Rows are points. The last column is the point's height on a tilted bowl or saddle (a function of degree 2), plus a little noise. Along how many of its main directions does it bend up, bend down or stay straight?
In the rows, 128 means zero.

Points (18 x 4)
[[ 92 202 118 163]
 [228  95 175 227]
 [ 72 170 136 159]
 [151 200 127 149]
 [166  66 119 154]
 [136 110 127 133]
 [ 69 130 113 131]
 [106  79 112 132]
 [113  85  93 121]
 [147  95  95 120]
 [167 124 121 129]
 [ 87  30 132 164]
 [ 91 137  80 117]
 [156 124 195 212]
 [ 72 168 135 157]
 [115 134 171 171]
 [158 142 148 152]
 [ 79 177 167 189]]
Directions: 2 up, 0 down, 1 straight

Points (23 x 5)
[[ 80 173 118 125 155]
 [ 84 135  93 134 156]
 [220 134  97 111 135]
 [103  78 164 212 245]
 [147 129 103 168 145]
 [ 87  65 194  29  75]
 [168 168 132 131  90]
 [136 152 124 118 111]
 [ 64 155 123 176 200]
 [144 134 113 158 135]
 [131 178 113 198 139]
 [ 93 184 185 106 140]
 [107 134 110 145 143]
 [103  84 131 130 134]
 [108 176 134 176 147]
 [122  97 148  82 105]
 [ 94 203 152  82 137]
 [111 175 120 160 138]
 [137 203  89 234 140]
 [ 89 123  74 136 160]
 [ 70 130 148 162 183]
 [ 35  95 144 157 196]
 [ 87 129 163 145 158]]
Directions: 3 up, 1 down, 0 straight

Points (45 x 7)
[[140 133 139 176  97 157 141]
 [173 155 149 167 137 144 132]
 [142  64  98  89 182 130 175]
 [183 188 163  68 137 168 177]
 [134 174 152 105 158 119 128]
 [142 143 123 150  61 127 144]
 [105 101  83 155  92 111 161]
 [147 122  93 107 150 156 151]
 [133 142 174 131  99 151 124]
 [218  57 111 147  87 122 196]
 [167  94  56 112 186  88 197]
 [ 71  95 154 123 150 124 135]
 [117 126 163 127 155 137 119]
 [ 56 203  66 119 123 191 194]
 [167 150 141 146  92  76 136]
 [178 123 107  83 167  38 190]
 [165 166 171 145 126 135 127]
 [123 233  62  97 119 179 202]
 [188  85 150  69 196 102 170]
 [116 100 151 173  71  51 178]
 [165 167 134 165 174  96 136]
 [205 116 109  51 181 159 211]
 [127 125 137  92  45 149 153]
 [138 125 114 118 163 130 135]
 [126  65 135 148 130 102 150]
 [103 120 123  99 143 167 139]
 [131 178 174  60 134 123 133]
 [181 146 214 128 147 109 129]
 [115 143 172  56 112 202 155]
 [ 97 159  90 153  90  85 151]
 [176 183 202 108  83 133 145]
 [124 111  87   8  78 159 205]
 [163 117 105 126  94  54 160]
 [159 129 102 163 180 143 145]
 [116 110  81 204 229 114 190]
 [147 151  90 183 182 158 147]
 [151 170 183 116 113 195 156]
 [ 49 130 174 128 100 175 150]
 [137 184 132 108 125  97 132]
 [ 90 142  52 138 164 168 171]
 [173  36 164 189 135 143 190]
 [119 142 128 102 110  69 137]
 [132 116 148 204 130 116 143]
 [149  94 138 153 133 168 145]
 [180  39 127 180 120  37 221]]
Directions: 5 up, 0 down, 1 straight

Points (42 x 7)
[[122 114 158 139 127  76 109]
 [110 171  45 122 148 123 148]
 [105 113  92 104 152 173  71]
 [100  94  68 128  93  44 136]
 [126 155 128  99  95 177  99]
 [ 81 185  96  67 102 103 131]
 [ 74 148 136 169  84 104 145]
 [ 80 134 102 146 156 103 112]
 [123 130 125 218 183 145 126]
 [132  87 105 110 112 189  78]
 [135 134 194 111  71 161  82]
 [163 190 141 124 131 119 145]
 [103 119 194 145 181 102  70]
 [197  97 166 160  52 181  64]
 [ 49 140  94  29 130  72  81]
 [190 175 140 237  88  87 141]
 [195 113 150 158  68 139  96]
 [166 133 222 120  87 111  76]
 [126  93 105  82  98 121 103]
 [ 66 131 155 155 158 110  87]
 [ 74 176 151 155 129  90 128]
 [139 216 168 101 141  77 134]
 [119 210 142 130 192 105 117]
 [213  74  67 127 130 125 128]
 [ 60 150  95  72  78  87 129]
 [126 118 145  99 161 109  95]
 [130 173 149  96 126 211  66]
 [ 56 136 102 145 210 163   7]
 [ 86 129 138 132 142  61 104]
 [143 182 137 137 126  96 150]
 [155 191 141 117 170 105 135]
 [129 122 216 115 170 164  62]
 [ 87 195 124 164 133 119 152]
 [ 86  88 114 140  81 122 124]
 [107 134 112 199 163 140 132]
 [156  66 174 148 156 110  91]
 [148 133 105 154 139 125 146]
 [203  26 141 137  91  70  62]
 [123 111  80 183 147 130 147]
 [151  74 161 112  99  91  87]
 [143 189 143 129 145 136 139]
 [ 69 200 219 132 163  71  79]]
Directions: 0 up, 2 down, 4 straight

Points (60 x 9)
[[150 111 139 104 140 123 100 126 144]
 [194 161  63  86  96 136 112 120 198]
 [124 188 130  58 133 172 143 108 114]
 [143 104 110  80 144 141 125  95 151]
 [102 134  61 170 139  49 123 161 162]
 [ 77 126  61 173 105 183 179 195 183]
 [137 174 149 112 117 154 157  66 144]
 [163 116 167 114 117 141 187 150 124]
 [105 118 127 136 196 135 125 130 157]
 [152 185 136  55 112 134 125 100 123]
 [ 76  55 149 129 105 127 162 109 139]
 [128  79  86 148 173  72 146 135 139]
 [191 135 143 206 176 158 160 139 186]
 [113  91  79 108 157 203 167  66 216]
 [139 119 180 102  83 114 142 121 134]
 [ 49 130  68 153 145  75 117  65 154]
 [153 190  93  77 101 187 180 158 156]
 [185 140 147 107 169 160 155 157 172]
 [249 100  83  67 137 116 210 170 142]
 [ 81 142 117 113  96  77 165 163 119]
 [ 81  81  67 107  90 158 185 115 161]
 [ 82 145  90 148 126 123 146 135 153]
 [ 72 103 124 120 206 112 160 129 148]
 [ 91 140 110 155 146  91  55 135 129]
 [ 92 102 137 112 100 181  75 144 120]
 [ 99 182 176 155 133  98  70  95 123]
 [183 157  79 173 136 145 113  94 167]
 [138 196  90 124  86 181 171 144 176]
 [ 75 140 145  97 144  97  88 151 108]
 [129 102 150 132 145 122 124 131 144]
 [122 121 153 165 134 192 153 126 171]
 [151  87 124  90 185  93 144 169 140]
 [154 151  91 169 104 139 141 144 171]
 [215 106  49  68 104 124 134 117 211]
 [114 160 115  86  54  75  72 136 174]
 [ 95 118 108 144 166 178  77 124 142]
 [ 86  95 107 130 135 195 160 121 170]
 [ 98 100 160 113 160  69  42 170 141]
 [144 126 116 125 117 124 139 155 145]
 [103 170 185 160 123 205 138 109 156]
 [132 132 141 124 158  95 137 169 141]
 [158 197 176 140  97 170  73 155 139]
 [149 130  78 156 135 186 205 210 167]
 [ 94  60 128 155 210 137 132  49 191]
 [171 106 135 150 165  79 134 161 150]
 [160 154  78 161  80 151  32  50 127]
 [122  84 165 106 177 135  82 108 141]
 [173 138 124 129  88 117 137 141 157]
 [100 135 201 138 184 167  97 102 149]
 [ 69 165 106 130 151  25  50 114 133]
 [144 115 108 100 109 195  60 118 149]
 [105 157 154 157 134  82 169 159 146]
 [154 151 176 170 117 145 155  41 166]
 [138 125 154 243 172 170 157  69 210]
 [101 102  39 137  51 223 100  68 249]
 [ 41 131 189 169 127 129 196 154 140]
 [ 83  79 134 103 212 141 127 136 150]
 [ 89 127 130 136 106 135 129 115 138]
 [136 106 111 120 210  85 128 104 153]
 [124 102 152 103 129 123 127 139 131]]
Directions: 4 up, 2 down, 2 straight

Points (75 x 9)
[[197  79  90 142 131 112 142  88  55]
 [113 163 184 101 140 161 120 164 108]
 [106 170 219  95 115 176  88 178  86]
 [150  92 110 149 113 121 139 130 111]
 [109 193  72 118 136 141 185 102  70]
 [109 169 138 143 126 169 168 165 100]
 [ 84 103 129 110 177  60 148 149  79]
 [ 95 155 147 132  78 126 128 168 111]
 [102 148 102 106 152 149 138 181  94]
 [138 176 108 142 199 102 110 213  79]
 [190 115 194  94 123 138 141 127 138]
 [124 106 147  89 130 167 168 118 120]
 [119 163 141 151  91 169 122 108 101]
 [103  96 146  84  98 145 118 124 111]
 [ 55 129 157 163 109 147 115 118  75]
 [153 129  92 179 125 114 160 116  88]
 [138 124 130 122 150 140  87  69  93]
 [ 93 123  90  42 178 142 163 148  35]
 [201 161 146  94 135 164  90 150 140]
 [109 142 151 155 104 129 124 104  97]
 [100  97 120 153 104 124 100 147 119]
 [109 109 162 146  98 198 151  80 115]
 [124 137 115 135  54  70 120 125 115]
 [ 68 100 144 161 141  96  96 116  75]
 [197 101 152 166 127 137  70 141 100]
 [ 53 155  47 168  44 205  94 120 140]
 [153  44 158 139 180 154 104  93  61]
 [ 86 112 101 139 104 152 114  82 115]
 [167 117 185 131 154 133 118 126 116]
 [115 151 130 141 117 120  68 127 113]
 [105 104 160 146 116 147  60 131 106]
 [186  88 131 132 150 153 164 140 108]
 [116  92  74  99 136  76 100 135  92]
 [127 115  93 117  64 155 159 121 127]
 [ 95 148 135 147 140  56 169 120 127]
 [109  83 142  89 133   7 108 138 117]
 [170 147 132 135 112 107 115 122 125]
 [164 151 135 132 155 132 142 111 118]
 [217  95 161 127 101 117 105 120 106]
 [147 153 129  76 100 148 102 156 126]
 [172 204 164 127 103 146 106 123 118]
 [174  96 151 126 157 140 175 148 110]
 [143  84 118 113 138 153  92  80 103]
 [144  99 141 127 162  76 177 173 111]
 [126 160 174  72 100  81 137 169 157]
 [136  45 113 168 202 151 125 131  55]
 [134  98 151 121  73 191  85 111 134]
 [117  51 138 144 198 124 155 129  42]
 [117 142 146  75 118 132 186 104 104]
 [110  59  87 162 155 118 122 109  85]
 [184  78 139 168 178 114 191  90  48]
 [109  85  82  46 120  95 101 138  71]
 [132 190 115 118 147 111  73 153 119]
 [104 184 113  89 183 159 128 164  69]
 [124 122 101  57 168 159 144 136  83]
 [110 165 152  80 122 138 122  72  77]
 [138 219 111 133  93 121 101  95  74]
 [204 110 125 150  91 119  46 163 115]
 [110 145 169 200 189 174 136 121  59]
 [ 84 163  90 116  98 113 153 115  93]
 [117 158 132 123  91  69 102 154 141]
 [164  83 101  89  90  73 149  65  54]
 [ 87 114 142 144 125 113  70 123  97]
 [ 86 113 159 165 113 165 132 119  98]
 [109 151  96 147 154 129 117 129 105]
 [167 124  55 108 173 119 171 128  53]
 [113 171 115 184 152 174  69 136 100]
 [113 203 196 120 109 138 155 172 105]
 [101 176 165  97 100 124 186 172 111]
 [150 208 153 138 132 109 102 138 137]
 [181 151  32 136 133 127 111 146  57]
 [ 65 144  66  85 150 106 136 125  63]
 [150 109 128 187 194  64 126 151  74]
 [ 77 119 124 151 114 115 107 147 107]
 [197 155 154 107 127 138 154 172 151]]
Directions: 1 up, 4 down, 3 straight

Points (69 x 9)
[[208  96 103 119 104  96 110 157  99]
 [132 105 173 124 160 134  39  78  89]
 [ 93  90 131  80 106 100  73  95 108]
 [180 120 109  95  99 161 123 114 104]
 [ 99 212  78  76  82 162 155 119  75]
 [163 129 102 162  84 163 118 174 121]
 [129 125 187 124  89 117 101  81 117]
 [136 137  94 119 104 198 113  91 108]
 [ 77 133  84  83  82 159 129 138 108]
 [147  86 152 112 145 160 100 109 113]
 [113 131 129 124 135 135 165  59  99]
 [ 44 176 127 150 236 146  94 157  48]
 [112 123  90 119  59  65 100 196  95]
 [152 116 100 128 135 146  96 137 129]
 [133 150 116 125 114 144 160 199 111]
 [169 113 135 163 159 153 125  81 103]
 [107 124 158 121 126 171  67 132 127]
 [129 149 109 136 169 113 113 128 130]
 [119 140 120  99 122 179 142 132 117]
 [120 152 131 123 125 122 133 134 140]
 [158  99 137 150 133 113 153 164 126]
 [102  44 148 124 152 177  80 170  93]
 [148 126 124 116 106 120 185 164 109]
 [194  97 110 113 127  85  72 129 106]
 [136  79 172 132 163  93 143 107 110]
 [148 113 146 140 148  49 124 153 122]
 [110  93 173 146 192 151 159 185 100]
 [129 136 106 141  72 156  82 125 134]
 [145 153  95 144  52  90  61  80 111]
 [127 100 149 120 185  86 183 159  94]
 [142 101 116 171 143 196 129 182 105]
 [115 152 157 102 156 121  94 130 127]
 [ 69 113  70 137 155 172 123 120 108]
 [131 101 190 125  66 110 135 170 119]
 [129 128 141 114 114 183 170  89  98]
 [ 93 134 189 131 201  66  42 142  73]
 [137 154 123  56 146  91  68 133 102]
 [146 106  80 107 135 150 126 117 112]
 [138  53 174 136 142 111 154 142 109]
 [128 218 157  98 210  75 198 186   7]
 [ 60 160 121 194 131 117 151 121 108]
 [138 184 213 130 138 113 140  93  96]
 [141  99 167 178 107 122 171 183 120]
 [167 163 187 172 173 176  45 121  84]
 [169 132 138  55  63 130 145 205  66]
 [124  93 137 121 125 162 127 106 124]
 [122 121  78 176 141  69 154 147 106]
 [ 97 113 124 157  75 102  55 148 123]
 [ 78 119  68  78 113 165 105 127 104]
 [203 134 114 168 193 143 145 117  78]
 [177 128 129  89  59 130 154 170  94]
 [155 156 136 125 115 105 180  71  95]
 [233 136 133  79 117 152 164 113  52]
 [180 126 135 142 130 207 102 176  99]
 [134 135 118 128 126  99 119 181 133]
 [197 183 104 109 125 168 109 173  93]
 [ 85 162 146 123 135 133 125 174 127]
 [ 91 151 144 127  88 119 148 117 130]
 [105  59 133 170  96 185  71 117  99]
 [134  92 168 115 181 122  87 127 112]
 [131 106 168 186 249 163 146  94  41]
 [103 151 139 126 161 134 101 161 130]
 [160 143 145 168 147 175 139 155 120]
 [145 149 122 156 152 135 106 133 136]
 [142  96 131 111 190  85 100  59  85]
 [165 176 157 129 139 149 159 127 112]
 [156 113 168  73 101 160 120 141 104]
 [197 101 130 128 137 163  85 165 101]
 [104 166  47 147 141 145 105 123 111]]
Directions: 0 up, 8 down, 0 straight

Points (65 x 9)
[[ 93 159  84 180 116 116 147 110 157]
 [192 102 190 104 148  94 123 181 160]
 [160 147  64 181 157 125 170 187 196]
 [108  35 145 140 147 163 178  98 173]
 [121 178 138  64 138 131 122 124 126]
 [ 87 121 139 167 115 249 142 172 217]
 [132 138  74 139 169 165 120 123 155]
 [203 134  73 151 146 122 187 151 194]
 [121  83 116 148 152 154 155  66 151]
 [118 168 128 103  93 133 122 195 150]
 [147 172  95 164 168 163 192 146 176]
 [118 166 140 122 137 151 150 151 128]
 [126  85 132 159  64  49 128  85 165]
 [198 119  73  90 181 120 105 137 178]
 [109 219  92  78 169 181 119 169 180]
 [117 105 159 100  86 112  76 160 144]
 [130 142 108 117 116  76 158 103 137]
 [213 114 233 132 112  91 107  79 157]
 [126 134 133 145 116 116 127 163 133]
 [168 169 157 166  62  62 167 166 162]
 [120 159  96  95 130 137 146 107 136]
 [110 133 113 107 140  64 117 101 139]
 [143  84  46 150 165 187 132 174 223]
 [134 172 116 132 151 167 191 127 158]
 [132  97 158 106 151 120 146 134 127]
 [194  69 158  99 158  88 116  74 168]
 [159 109  79  88 114 146 129 104 153]
 [132 172  96 131 111 108 129 132 134]
 [ 68 116 152 106 134 127 189  96 134]
 [145 100 174 161 103 148 157 125 135]
 [ 95  80 102 173 191 164 116 100 176]
 [129 183 144 101  93 149  61  93 119]
 [205 143  88 232  90 127  99 155 212]
 [ 94  65 190 136 127 190 142  47 154]
 [111 136  61 140 128 143 137 179 182]
 [109 151 130 107  73 124  98 107 119]
 [109 176  65 146 132 118 159 145 171]
 [188 158 152 161 165 208 109  67 160]
 [ 81 121 151 147 167  88 113 107 130]
 [ 82 180 145 131 141 139  92 190 139]
 [140 112  99 120 142 109 142 110 139]
 [156 104 133 134 106 162 114 154 144]
 [157  91 101 170 114 198 108 170 194]
 [130  96  94 125 125 110 187 136 162]
 [166 192 187 151 153  42 106  78 133]
 [120  72 136  60 169 129 125  69 149]
 [231 139  81 168 171 109 124 117 180]
 [151 163  88 173 130  97 100 153 154]
 [165 138 170  55 180 175 141 171 159]
 [ 94 173 142 116 146 110 208  65 152]
 [137 164 111 135 165 144 123 138 127]
 [137  88 139 113 193 157 127  82 146]
 [131  96 167 188 113  41  85 158 192]
 [ 53 114  73 149  84 153 140  98 167]
 [134 193 187 118  82 101 123  68 112]
 [ 85 113 235 108 195 224 127 191 207]
 [132  89  66 116 146 122 115 126 170]
 [108  74  44 104  92 101  75 148 222]
 [107  48  68 114 154 196 157 110 206]
 [153 108 127 154 107 126 159 130 139]
 [ 83 167 196 143 125  41  90 115 136]
 [ 57 153 189  95 172  80 158 132 141]
 [140 146  98 164 137 122 115 118 135]
 [110 197  89 114 106  99  94 139 149]
 [125 180 137 124 128 101 121 105 112]]
Directions: 7 up, 0 down, 1 straight

Points (67 x 9)
[[ 88 162  89  80  83 168 154 130 135]
 [ 90 157 146 126 128 109 207 111 139]
 [131  91  62 141 148 120  97 157 121]
 [142 124 173 126 121 104 141 161 129]
 [113 131 161  97 134 175  99 116 148]
 [125  90  96 162 132 116 167 184 133]
 [ 90 117 146 172 164 138 112  89 130]
 [109 168  74 106 166 216  56 128 168]
 [ 50  60  29 130  99 106 118 140 123]
 [154  30 175 142 164 162  96 189 201]
 [ 91 117 101  88 109 131  83 105 134]
 [ 79 167 117 121 133 143  75 163 115]
 [ 96 146 164 177  96 136 148 151 106]
 [113  66 109 169  99 155  45  96 142]
 [171 173  66 154 100  91 121  73 125]
 [105  82 110 128 177 155  65 154 152]
 [131  84 128 124 125 123 157 162 150]
 [128 176 137 151 176  98 131 165 115]
 [151 163 176 194 101 193 152  93 150]
 [138  79 126 195 121 217 157  66 199]
 [143 110  91 108 114 102 158 128 143]
 [ 49 106 140 100  49 137 136 129 134]
 [108 156  86 155 159 138 135 167 106]
 [ 82 150  59 168 175 178  53  81 137]
 [153  89  68 105  12 156  52 141 187]
 [161 176 114 109 114 142 178 114 145]
 [104 134  78  99 139  98 155  95 138]
 [167 109 156 102  95 168  71 120 162]
 [175 127 176 146 193 217  95 155 175]
 [108  77  87  54 175 114 133 117 200]
 [119 101 128  80 180 139 123  72 187]
 [194  51 151 123 102  84 235 155 249]
 [246 126 111 102 121 101 129  37 210]
 [159 160 161 153 144 123 158 123 121]
 [116 141 174 128 125 183 125  53 166]
 [119 190 154 129  95 144 172 181 128]
 [151 134 140  65 219 143 150 109 209]
 [116 103  78 115  98 159 119 176 135]
 [152  79 166  94 129  93  93 148 166]
 [119 239 243 227 106 180 107  90 161]
 [ 62 244 139  92  89 124 193 124 136]
 [143  73 162  83 128 199 160 168 216]
 [121 157  86 119 108 201  96 148 132]
 [135  93 106  92 156 154 116 165 165]
 [118 102 116 105  95 160 112 177 146]
 [104  77  64 118 154 186 118 156 155]
 [154 155 143  96 125  93 163 131 139]
 [146 124  90 169 119 185 113  79 136]
 [149 194 217 158  91 105 100  64 127]
 [106 165 119 123 118 107  90 130 106]
 [181 160 157  66  85 106 104  98 157]
 [ 15 152  96 125  93 142 145 134  99]
 [122 160 196 152 102  45  71  98 119]
 [164  92 139 160 177  82 142 151 138]
 [ 44 105  19 127 181 146 185 165 150]
 [ 86 140  68 216 141 177  71 144  84]
 [144 165  80 162  71 113 156  76 123]
 [125 137 151 140  99 118 166 101 126]
 [103 167  90 177 151 210  52 113 131]
 [103 125 124 149 132 106  82 145 105]
 [141 167 102  83  70 169 140 155 150]
 [150 138 154  82  69 164  46 173 169]
 [141 196 159 181 186 131 128  86 133]
 [129  90 207 108 146 126 141 170 169]
 [ 34 162 112 170 123 131  91 152  91]
 [ 97  68  91 148 186 143 148  74 175]
 [139  79 157  53 185 106 146 170 218]]
Directions: 6 up, 0 down, 2 straight

Points (63 x 9)
[[161 120  82 132 125 103  93 106 131]
 [ 63 194 121 102  99 146 100 154 105]
 [139 145 127 158 147  81  94 145 112]
 [136 189 111 147 155 178 136 111 146]
 [129 177 131  82 213 110 184 117   7]
 [185 106 118 128 167 112 103 130 104]
 [ 79 147 146 116 119  87 148  85 100]
 [180 111 225 110 128 244  78 159 117]
 [ 66  94 170 114 151 111 134 120  87]
 [112 108 131 146 200 125  98 181 118]
 [187  55 113 149 129 146 104 117 122]
 [143 155 125  91  99  88 117 133 107]
 [ 93  91  95 119 129 145  77 126 131]
 [109 110 116 144 114  98 105 171 119]
 [162 147 146 162 128 134 147 116 126]
 [147 165 179  67 107 120 112 111  84]
 [ 90 140 157  70 112 119 134 108  92]
 [131 162 137 107 141 142  88 249  78]
 [147 115  69 148 115 131 133 112 138]
 [104 159  99 118  84 162 120 118 144]
 [176 147 146 104 118  93 161 107  92]
 [140 154 143 133 166 151 154  90 106]
 [104 130 167 129 127 129 169 142 110]
 [115  84 167  88 132  90  82 139 103]
 [133 108 109 138 166 151 167 107 127]
 [129 127 170 128 160 105  66 154  96]
 [ 77  98  78 104 121 133  91 172 122]
 [105 117 129 136 158 127 160 125 107]
 [161 124  60 151 147 155 113 145 149]
 [165 185  73 108 174 120 173  78  50]
 [159 105  75 104 133 108 100 153 130]
 [ 89 114 110 128 145 162 171  91 136]
 [ 77 178 135 116  83 117 109 111 139]
 [130  82 126 179 173 117 161 165 106]
 [141  96 116 180 114  82 169  98  98]
 [117 143  94  88 117 120 150 155  98]
 [147 127  78 233 143  89 167  97  79]
 [134 107  94 127 117 102 158 132 121]
 [176 120 172 125  92 142 125 102 140]
 [ 93 172 109 100 131 142 102 148 102]
 [ 88 157 103  75 106  85 104 128 105]
 [120  94 128 109 179 106 107 138 104]
 [117 111 135  80 129  95 157 126  91]
 [182 116 129 143 151  93 166 115  84]
 [119 131 116  91 111 149 165 103 129]
 [166 166 171  77  61 101 157 142 117]
 [ 89 152  98 110 151 106  97  72 109]
 [129 126 181 102 110 123  93 118 106]
 [100  97 136 145 133  87 121 120 101]
 [ 91 148  88  90 136 143  91 156 109]
 [146  88 111 117 111  92 125 168 116]
 [ 89  81 126 117 123 156 221 117 155]
 [123  62 164 130 112  98  88 103 112]
 [136 154  98 149 123 122 157  71 117]
 [129 102 173 132 153 183 170 143 142]
 [ 48 120 165  97 126 136 108 204  52]
 [186 107 228 119 155 156  58 182  77]
 [112 150 145 167 135 123 114 132 120]
 [195 187 165 122 142 173 137 186 127]
 [157 138 139 132 149 169 172 167 145]
 [148 131  90 110 119 106 154 121 114]
 [115 104  94 141 143 125 103 126 123]
 [123 126  94 170 146 142 146 143 137]]
Directions: 3 up, 2 down, 3 straight

Points (77 x 9)
[[163  50  59 137 131 102  96 118 163]
 [ 27  47 153  21 120  86 113  94  23]
 [ 57  35 112  93  77 160 138  94 109]
 [159  90 155 102 151 138 106 173  96]
 [134 108  81 219 112 112 141 120 108]
 [ 98  57 117 133 149  96 141 124 141]
 [127 113 106  70 199 169 166 141  97]
 [158  91 128  76 105 200 169 119 120]
 [ 80 156 173 146  84  54 125 138 106]
 [ 61 103 134 123  99 134 116 130 105]
 [146 110  96  93 108 125 149  73 127]
 [127 141 193 118 123 147 161  60 103]
 [139 180 101 119 147 116 154 160 149]
 [150  81 112  50 105  70 166 142  62]
 [169 140 153 142 134  71 128 129  97]
 [169 119 164 123  60 105 155 116  70]
 [ 84 212  33 137  80 116  97 114 108]
 [172 125  84 123 119 145  81  89 155]
 [110  99 135 118  93 165 123 162 110]
 [142 140 127 133 141  69 122 115 127]
 [ 90  75 167 222 194 117 130 102 128]
 [173 197 123  65 156  93  74 109 165]
 [126 150 132  59 118  96 125 166  88]
 [142 161 107 177 185  75 200 127 162]
 [162 103 125 125 156 125 120 133 133]
 [119 142 134 127 148 143 142  53 141]
 [103 113 105 113  95 129 179  83 138]
 [120  88 117 140 165 120 123 118 142]
 [129 111 170 134  93  62 191 108 120]
 [151 126  84 137  91 120 179 137 139]
 [203 123 152 123 123 122 193 100 122]
 [115 233 113 127 105 206 147 136 105]
 [ 96 168 101  99 135 156 186 129 155]
 [126  52  82 169 133 132  66 120 164]
 [139 123 156 182  81  87 122 129  71]
 [ 49 154 211 197  89  92 113 170  97]
 [142 128 102 115  97 171 118  95 113]
 [116 110 101 145 119 111 104 106 121]
 [100 149  90 155 168 162  74 108 123]
 [134  93 104 205 105 164 109 121 124]
 [111  86 118 137 153 103  53 142 119]
 [ 58  98  80 163 109  77  56 134  64]
 [141 160 145  69 103 115  87  98  86]
 [ 75  83 164 102 103  78 102 149  82]
 [134  97 131 222 148 121 148 125 124]
 [112 199 170 180 131 190 109  96  59]
 [102 207 144  89 131  96  93 155 145]
 [107 126 133  94  99  89 107 171  84]
 [115 130  94 168 183  57  85 134 123]
 [ 93 129 160  71 184 150  67 128  72]
 [107 115 134 156  89 133 161 128 133]
 [131  83 143  89 150 249 140 155  86]
 [120  84 136  87 126 140 194 167 145]
 [153 204 114  91  50  77 113  96  97]
 [121 111 129 145 169  85  93 140 119]
 [160  99 140  65  22 113 147 110  26]
 [102 132 102 139  87 131 166 140 134]
 [ 55  81 113 157  74 131 129 194 125]
 [184 160 108 203  97  57  53 166  56]
 [161 109 105 129 126 163 145 113 147]
 [120 118 110 118 155 125 144 149 130]
 [ 91  94  97  87  94 114 155  71 106]
 [ 40 121 189 142  40 146  59 124   7]
 [142 122 122  64  93 164 147  52  89]
 [ 91 157 116 107 136 135 125 193 110]
 [111  99 190 124 140 137 129 108 105]
 [172 133 175  90  92 121  47 129  46]
 [122 155  72 123 127 162 104 127 123]
 [132  47 155 184 134 116  69 118 140]
 [107 160  95 102 141  83  99 140 131]
 [109  84 154 130 117 113 107 105 111]
 [125 145 105 152 182  99  93 153 129]
 [147 147  96  52 151 137  98 127 109]
 [155  94 164 110 130 163 104 154  99]
 [156 124 109 103 149 126 127 172 112]
 [141 156  82  87 114 146 125  73 133]
 [158  96 177 120 145  79 156 159  87]]
Directions: 2 up, 4 down, 2 straight
